Each row is a point. Each copy is the shape, with its points in the same order, stretched, turned, moved and blurred by noise. Is it also mirrored, or only turned?

Shape (9 x 3):
[[  9  25 -52]
 [ 20 -12  10]
 [-25 -43  -3]
 [ 31  16  10]
 [ 36 -24 -21]
 [ 28 -27 -29]
 [-15  36  10]
 [-29   9 -41]
 [-15   3  15]]
Copy 1 (9 x 3):
[[-16 -40 -46]
 [ 22 -20  11]
 [ 26  32 -16]
 [  3 -41  21]
 [ 40 -30 -20]
 [ 39 -25 -31]
 [-39 -13  15]
 [-22   1 -44]
 [ -9   4  17]]
Copy 1 is: mirrored
Copy 2, 9 rows:
[[ 34  -3 -46]
 [ 12  22  16]
 [ -6  57 -13]
 [ 22  -8  11]
 [ 44  41 -10]
 [ 36  38 -19]
 [-14 -16  -3]
 [  1  17 -44]
 [-14   8   3]]
Copy 2 is: mirrored

Shape, 11 rows:
[[ 21  19  23 -12   8   0]
 [  1   0  20 -12 -45  22]
 [-45 -31 -22 -31   7  40]
 [  8  13  -4  35  -6   8]
 [-19  38  34  10  17  22]
 [ 28 -17 -26 -16   7  -9]
 [ 35  37 -17  20 -24  34]
 [ 28  -9  16 -14   4 -26]
 [ -3 -53 -40  33  17 -37]
 [-41   0 -19  17 -55 -37]
 [ 29   4 -40  25 -32  14]]
Copy 1 (11 x 6):
[[ 23  12   0   0 -15  -2]
 [-18 -25   8  16 -51  -3]
 [-38 -42 -25   3   6 -44]
 [ 12 -14  16  37   2  15]
 [ 26  -9 -12  34 -17 -38]
 [ -9   1  -5 -20  23  24]
 [ 20 -16 -20  48 -20  43]
 [ 12  19   7 -26   2  11]
 [-24 -18  40   0  70  18]
 [-58  17  30  41 -12   5]
 [-11 -22   4  41   1  53]]
Copy 1 is: mirrored
Copy 2, 11 rows:
[[ 46   9  -7 -16   4  -9]
 [-19  -4 -23 -34 -14 -10]
 [  2 -38  27 -75   9  16]
 [  0  15   8   6   4  26]
 [ 21  43  -4 -53  36  17]
 [ 35 -33  15   3 -26  -5]
 [  4   2 -23   3 -16  57]
 [ 39  -6   2   2 -10 -38]
 [ -1 -32  64  37   0 -15]
 [-39  28  53  -9 -32 -28]
 [-11 -15  -5  17 -34  37]]
Copy 2 is: mirrored
Copy 3 (11 x 6):
[[ 28   5  19 -19   9 -12]
 [  8  16   7 -36 -32   8]
 [-51   3 -22 -11  16   1]
 [ 25   2  15  21 -21  16]
 [  2  18  51  -2   5 -12]
 [ 25 -17 -33  -5  16   2]
 [ 43  49  11   1 -22  27]
 [ 34 -30  -6 -18   8  -9]
 [ 10 -71 -44  46  -7   8]
 [ -3 -23 -33  21 -60 -35]
 [ 42  19 -23  14 -36  31]]
Copy 3 is: only turned

Shape, 12 rows:
[[ 27 -24  17  -2   4 -26  19 -20]
 [-20 -17 -30  -7 -25  -5  16  -9]
 [-49  28   6  29  46  21 -13 -13]
 [-28  27 -13 -13  -3 -13 -11  50]
 [-13 -13 -30  25 -25  15 -16  -6]
 [ 17  10   7   1 -31 -10  11  -4]
 [ 15  15  49   0  -4   0 -45 -15]
 [ 19 -21  44  10 -13   8  -1  51]
 [ 30  -5  20  30  52 -30 -20   9]
 [-40 -21 -29 -41  40 -52  16  -8]
 [-22  36 -35 -36 -31 -39   2  39]
 [ 30 -14  14 -33  -3  25   7  32]]
Copy 1 (12 x 8):
[[ 22  -2   7  22  11 -27 -16   7]
 [-36 -16   4 -19  18  -4  16 -13]
 [-39  67 -12   4 -29  32 -20  -7]
 [-32 -15   4 -50 -39  14 -10  28]
 [-44   0  25   0  29  36   4  -9]
 [  5 -24  19  11 -20  -3   3   1]
 [  1  -6  32  21 -33  20 -60 -13]
 [ 30 -49  -5   0  14  44 -41  35]
 [ 19  44  23  23  -1   5 -48  47]
 [-45  21 -21 -42  -4 -58 -18   0]
 [-44 -38  18 -63 -52 -28  13  18]
 [ 51 -30  -1 -30  12  14 -13  -3]]
Copy 1 is: mirrored
Copy 2 (12 x 8):
[[ 25  -9   8  -8   8 -36  19 -17]
 [ 11 -22 -12   8 -19  -3  11 -46]
 [-35   8  -2  53  24  -9 -24   5]
 [-30 -19 -32  -4 -61   5   0   2]
 [ 13 -42 -15   9  -4  -4 -20 -29]
 [ 11 -28  17 -12 -27  -3  -1 -14]
 [-28 -38  22 -22  15 -20 -18   9]
 [ 15 -41 -11 -20 -12   9  37  32]
 [ 19  -1 -16   8   8 -63  -7  26]
 [-22  21 -27  16 -14 -57  23 -45]
 [-31 -22 -21 -19 -91   1  -2 -31]
 [  2 -13 -20 -51  -4  31  26  12]]
Copy 2 is: only turned
